Each row is a point. The last column is the point's height on a tilted bowl or saddle (a function of degree 2), plus a little noise. Count its main directions that bend up, bend down and stay straight.

Points:
[[  9 -25  22]
 [ 32 -70  71]
 [-68   5  48]
 [  3  57   7]
 [  0  13   5]
 [ 35 -76  79]
 [ 42  29   5]
 [ 54 -33  36]
 [ 38 -48  45]
 [ 26   6   6]
 [ 35  34   3]]
Directions: 2 up, 0 down, 0 straight

Points:
[[-40 -14 -25]
 [-47  63 -17]
 [-20  21 -32]
 [-31  47 -30]
 [-34 -40 -39]
 [-44  66 -23]
 [ 51  37 -60]
 [ 63  29 -55]
 [ 22 -49 -49]
 [-26 -27 -37]
 [ 31  -2 -45]]
Directions: 1 up, 1 down, 0 straight

Points (10 x 3):
[[ -15   35  -16]
 [  23   45  -41]
 [  51   -8   11]
 [-101  -13  -82]
 [ -10    8    3]
 [ -46  -21  -14]
 [ -84  -41  -78]
 [  27  -14   22]
 [  -3   36  -19]
 [ -26  -21    4]]
Directions: 0 up, 1 down, 1 straight

Points, 17 rows:
[[ -4 -49 -40  31]
 [  6 -27 -14  14]
 [-26  53  21  13]
 [ 21   5 -78 109]
 [ 29   4 -41  52]
 [ 47 -61 -34 -10]
 [-48  25   1   0]
 [-22  23  25  22]
 [ 59 -60 -62  38]
 [-28  89 -44 -29]
 [ 10  32  15  25]
 [ 63  27  35  11]
 [ 59 -13 -20   8]
 [ 75  43 -53  84]
 [  2  14   8  20]
 [-41  32 -24   0]
 [ 61  10  32  -3]]
Directions: 1 up, 1 down, 1 straight

Points:
[[-71  33  -5  45]
 [ 30   4  71 -46]
 [-27   7 -74  73]
 [-92  32  38   8]
 [ -3  -3  12   3]
 [ 69  21  88   2]
 [ 15 -10  12  11]
 [-62  12 -61 114]
 [-20 -31  28   7]
 [ -4  -5  43 -31]
 [-10 -45 -31  20]
 [-52  11  -8  49]
 [-37 -29  39   9]
 [-17 -11   6  16]
 [-25 -92 -27  -8]
 [-15  24 -18  28]
 [  7   0  46 -32]
 [-33 -58  60   3]]
Directions: 1 up, 1 down, 1 straight

Points, 17 rows:
[[  28  -56  -47   -9]
 [  55   60   80   11]
 [  39   18  -67   15]
 [ -16   22   -3    2]
 [  10   54   52    2]
 [ -36  -19  -41    0]
 [ -32   14    3   -1]
 [ -28  -19   34  -12]
 [   0  -13    7   -1]
 [  24   15    6    9]
 [  13   22   32    6]
 [  17  -35   -1   -8]
 [  14  -17   16   -3]
 [ -42 -110   59 -121]
 [  13  -19   71  -19]
 [ -23   14   13    0]
 [ -70   16   92  -15]]
Directions: 0 up, 1 down, 2 straight

Points, 27 rows:
[[  55  -25    7  -36    7]
 [  35   28    9  -36   -2]
 [  29  -72  -51  -23   30]
 [  17   55  -17  -62    2]
 [   9  -12  -25  -13    3]
 [ -30  -56  -49  -60   56]
 [ -18  -49  -36   -6   21]
 [ -35  -53  -61   -7   38]
 [ -50   -9  -46  -18   28]
 [ -19  -60   -2    5   16]
 [ -33   -3  -18   -6   13]
 [  44  -22   19   14   -7]
 [  11  -13   -7  -26    5]
 [  -7   -2   11   33   -2]
 [  71  -39   -7   58    0]
 [ -32  -28   -5    1   15]
 [ -57   -3  -44  -50   40]
 [  25  -40  -20   13    0]
 [   4   83   48    5   13]
 [  -9  -66  -52  -19   34]
 [  -1  -21  -72   45   24]
 [  44  -58  -23   34    3]
 [ -31  -19   10   44    4]
 [  10  -38  -55  -88   48]
 [  17  -21  -10   59   -1]
 [ -39  -83 -100  -99  121]
 [  18   64  -42   10    9]]
Directions: 3 up, 0 down, 1 straight

Points:
[[  77  -43   25   46  -71]
 [ -74   38    9   28  -39]
 [  -8  -24  -10   40  -10]
 [ -23   40   82   -4    0]
 [ -32   -6  -16  -30    6]
 [  -9    3    1    5    4]
 [  31  -13   81  -22  -10]
 [  22   34   35  -37   -6]
 [  -9  -21    5   27   -1]
 [ -48   -4   -4   37  -16]
 [  12   36   14   70  -58]
 [  28   46  -72   -3  -83]
 [  26    5   23  -63   -5]
 [-114   18   50  -21   16]
 [  42  -26  -54    6  -45]
 [  44  -16   58    7  -31]
 [  33  -21   76  -25  -10]
 [ -50  -38  -46  -25  -31]
 [  79   56  -19   -7  -94]
 [ -19   27   51  -37   27]
 [ -68  -30  -45   16  -47]]
Directions: 0 up, 3 down, 1 straight

Points:
[[-87 -89  37 -14 121]
 [  2  61 -38 -29  -3]
 [ -6  -5  12 -48  17]
 [ 52  79  19 -17  20]
 [ 24   1 -36 -65  28]
 [-43  -7  -7  21  -4]
 [ 76  52  26  24  20]
 [ 22  18  66  72 -27]
 [ 38  54 -20 -63  35]
 [-42  30 -22 -13 -18]
 [-62 -39  -9  36  33]
 [  8 -37 108 -24  80]
 [ 22 -25 -22  37  16]
 [-19  11  54 -39  16]
 [ 19  11  19  11  -9]
 [-13  55  49 -35  -7]
 [ 31 -13 -29  64  22]
 [-16 -24 -50  32  20]
 [ -3  -9  49  19  -4]
 [-44 -49 -21  67  51]
 [-47 -46  -7 -38  38]
 [ 52  55 -34 -29  29]
 [-43   4  11 -78  30]
 [  5  24  43 -13  -7]
 [-63 -15  24   8   8]
 [-25 -16 -26  24   5]]
Directions: 3 up, 0 down, 1 straight
